Each row of a before or after table is a point. The points were changed in one or more steps. Then noise was added and the rows were shuffled. The steps act on columns, c1 being the first. Name the steps. A step turns or swaps two columns, mirrors them in a line or flattens them onto one, adds a multiple of one to another, or multiplies or shifts one. Angles are multiples of 10 degrees, from the lower column toward the higher: turns from -170 to 170, lines from 10 to 170 but not 90. Use the fewest steps. Two steps may share a column if one is a turn and the other turns, adds or multiplies; they go together, in the order done. Otherwise the lowest column goes first.

Before (12 x 3)
[[-0.44  0.33  0.21]
 [ 0.07 -0.09  0.17]
 [ 0.05 -0.12 -0.18]
 [ 0.21  0.33  0.30]
 [-0.32 -0.28 -0.44]
 [ 0.03  0.27 -0.17]
 [-0.30 -0.02  0.00]
 [-0.27  0.15  0.16]
 [ 0.24 -0.19 -0.37]
 [ 0.26  0.35  0.22]
 [ 0.01 -0.35  0.09]
 [-0.02 -0.14 -0.27]]
After (12 x 3)
[[-0.35  0.87 -0.05]
 [ 0.30 -0.45 -0.18]
 [ 0.29 -0.08 -0.46]
 [-0.06 -0.25 -0.05]
 [ 0.09  0.21  0.21]
 [ 0.06 -0.16  0.19]
 [ 0.46 -1.00  0.23]
 [-0.31  0.89 -0.11]
 [-0.02 -0.13  0.43]
 [-0.17  0.10 -0.09]
 [ 0.17 -0.11 -0.27]
 [ 0.15 -0.35  0.25]]
Steps: turn c1 and c3 by 150 degrees; add -1.5 times c1 to c2

Before (10 x 4)
[[-0.27 -0.56 -0.14  0.57]
 [ 0.08 -0.18  0.25  0.11]
 [-0.16 -0.18  0.29  0.04]
 [-0.57  0.50 -0.38 -0.16]
 [ 0.29 -0.32  0.28  0.19]
 [ 0.32  0.29 -0.50  0.04]
 [-0.08  0.06  0.13  0.31]
 [-0.30 -0.60  0.34 -0.19]
 [-0.22 -0.05 -0.23 -0.24]
 [ 0.08 -0.47 -0.21 -0.46]]
After (10 x 4)
[[ 0.00 -0.18  0.08  0.07]
 [-0.40  0.58  0.11 -0.21]
 [ 0.05 -0.24 -0.08 -0.47]
 [-0.15  0.09  0.02 -0.23]
 [-0.08 -0.09  0.06  0.28]
 [ 0.41  0.26 -0.18  0.03]
 [-0.14 -0.87  0.05  0.60]
 [-0.18 -0.21  0.11  0.09]
 [ 0.14 -0.45  0.00  0.25]
 [-0.30 -0.51  0.07 -0.16]]
Steps: flatten c1 and c3 onto the line at 160 degrees; add -0.5 times c4 to c2

Before (8 x 6)
[[-0.03 -0.44 -0.17 -0.41 -0.02 -0.19]
 [ 0.47 -0.08 -0.20  0.14  0.26  0.24]
 [ 0.13  0.06 -0.35 -0.12 -0.15  0.12]
 [-0.20  0.35 -0.41 -0.03  0.13  0.42]
 [-0.54 -0.50 -0.33  0.14 -0.35  0.14]
 [-0.02  0.37  0.13  0.18 -0.04  0.46]
 [ 0.10 -0.30 -0.30  0.05  0.00  0.60]
 [-0.11  0.43 -0.13  0.02  0.16  0.19]]
After (8 x 6)
[[ 0.24  0.42 -0.63  0.12 -0.38  0.05]
 [ 0.14  0.44 -0.11 -0.16  0.05 -0.20]
 [-0.32  0.20 -0.01 -0.19 -0.18  0.02]
 [-0.03  0.42 -0.04 -0.78 -0.24  0.55]
 [-0.30 -0.24 -0.12 -0.26  0.10  0.22]
 [-0.23  0.18  0.36 -0.33  0.16  0.31]
 [-0.10 -0.36  0.01 -0.43 -0.26  0.46]
 [-0.46 -0.11 -0.28 -0.74 -0.01  0.40]]
Steps: turn c1 and c3 by 70 degrees; turn c1 and c2 by 140 degrees; turn c5 and c6 by 20 degrees; add -1.5 times c6 to c4

Before (8 x 9)
[[ 0.32  0.08  0.32  0.00 -0.16 -0.42 -0.33  0.23 -0.17]
 [ 0.40 -0.64  0.26 -0.07  0.58  0.29 -0.18 -0.12 -0.31]
 [ 0.31 -0.56 -0.30  0.50  0.56  0.26 -0.17 -0.04  0.13]
 [-0.09 -0.62 -0.08  0.15  0.23 -0.14 -0.39  0.36 -0.25]
 [-0.30  0.01  0.15  0.37  0.57  0.30  0.02  0.02 -0.11]
 [ 0.17 -0.02 -0.05 -0.17  0.39 -0.37  0.13 -0.31  0.11]
 [-0.01 -0.11 -0.08 -0.11  0.57  0.22  0.19  0.20 -0.04]
 [-0.30 -0.12 -0.29 -0.21 -0.24 -0.32  0.36 -0.09  0.53]]
After (8 x 9)
[[ 0.16 -0.60 -0.22  0.31  0.25 -0.26 -0.23  0.36 -0.07]
 [-0.35 -0.58  0.12  0.46  0.55 -0.22  0.04 -0.22 -0.30]
 [-0.10  0.08 -0.17  0.12 -0.19 -0.06 -0.61  0.28  0.36]
 [-0.45 -0.64 -0.28 -0.10  0.58 -0.32  0.01 -0.09  0.27]
 [-0.11  0.01  0.12 -0.31  0.36  0.28 -0.30 -0.33 -0.06]
 [ 0.30 -0.10  0.54 -0.26 -0.26  0.45 -0.03 -0.03 -0.30]
 [-0.08 -0.12 -0.05 -0.02  0.56  0.06  0.32  0.28 -0.06]
 [ 0.22  0.02 -0.13  0.36  0.59 -0.13  0.33 -0.11  0.11]]
Steps: turn c6 and c7 by -120 degrees; turn c1 and c7 by -160 degrees; swap c3 and c9; multiply c8 by 1.3; turn c4 and c8 by -20 degrees

Before (14 x 11)
[[-0.19 -0.13 -0.08  0.07  0.05 -0.04 -0.50  0.07 -0.36  0.11 -0.12]
 [-0.16 -0.44  0.11  0.10  0.26 -0.41  0.00  0.07 -0.54 -0.11  0.16]
 [ 0.42  0.26  0.25  0.11 -0.13  0.01 -0.10  0.03  0.24  0.24  0.18]
 [ 0.23  0.16  0.09 -0.24  0.23  0.15 -0.01  0.10  0.25 -0.08  0.59]
 [ 0.02 -0.22 -0.16  0.26  0.17 -0.23 -0.05  0.40 -0.20 -0.24  0.14]
 [ 0.03  0.15  0.11 -0.15  0.04  0.09  0.12  0.21  0.35 -0.08  0.14]
 [ 0.04 -0.56 -0.08  0.21  0.34 -0.13 -0.21 -0.07 -0.25 -0.18 -0.14]
 [ 0.23 -0.20 -0.24 -0.37 -0.18 -0.13 -0.10  0.18  0.06  0.55 -0.25]
 [ 0.19  0.19  0.03 -0.40 -0.36  0.39  0.27  0.06  0.07  0.00 -0.29]
 [ 0.27 -0.03  0.01 -0.03 -0.04  0.43  0.32  0.27  0.24  0.05  0.54]
 [ 0.19  0.14  0.02 -0.10 -0.40  0.10 -0.09 -0.07  0.37  0.04  0.52]
 [ 0.03 -0.28  0.17  0.22  0.30 -0.11 -0.32  0.19 -0.33  0.08  0.30]
 [-0.11 -0.29  0.11 -0.12 -0.18  0.01 -0.12  0.17  0.19  0.40 -0.19]
 [ 0.30 -0.37  0.15 -0.37 -0.34 -0.03 -0.28  0.37  0.05  0.19 -0.28]]
After (14 x 11)
[[ 0.40  0.54  0.34 -0.30  0.33  0.02 -0.01 -0.11  0.01  0.23 -0.24]
 [-0.11 -0.44  0.19 -0.38 -0.59  0.01  0.20 -0.45  0.06  0.38  0.11]
 [ 0.05 -1.30 -0.22  0.07 -0.63 -0.33  0.23  0.31 -0.15 -0.18  0.03]
 [ 0.02 -0.74 -0.08 -0.35 -0.22 -0.29  0.13 -0.02 -0.36  0.07 -0.41]
 [ 0.23  0.14  0.21  0.14  0.42  0.37 -0.29 -0.20  0.15 -0.08 -0.50]
 [ 0.32 -0.48  0.14 -0.19 -0.85 -0.06  0.37 -0.65 -0.04  0.21  0.10]
 [ 0.04 -0.52 -0.26 -0.27 -0.22 -0.60 -0.04  0.09 -0.06 -0.23 -0.15]
 [-0.15 -1.01 -0.26 -0.04 -0.50 -1.01 -0.08  0.08 -0.48 -0.11 -0.14]
 [ 0.28 -0.04  0.18 -0.24 -0.07  1.07 -0.57 -0.24  0.18  0.06 -0.31]
 [ 0.23 -0.28 -0.14 -0.31 -0.46 -0.34  0.23 -0.75  0.23  0.55  0.15]
 [ 0.04  0.27  0.32 -0.01  0.28  0.22 -0.16 -0.17  0.21 -0.08 -0.07]
 [ 0.19  0.49  0.25  0.09 -0.10  0.24 -0.20 -0.07  0.27  0.03 -0.50]
 [-0.19 -0.30 -0.27 -0.18 -0.16 -0.09  0.49 -0.04 -0.23  0.12 -0.14]
 [ 0.20  0.58  0.08  0.19  0.02  0.98 -0.08 -0.35  0.01  0.01  0.38]]
Steps: multiply c2 by 2.5; turn c2 and c5 by 40 degrees; turn c3 and c9 by -40 degrees; add 1 times c10 to c8; turn c4 and c8 by 130 degrees; multiply c6 by 2.5; turn c7 and c11 by 150 degrees
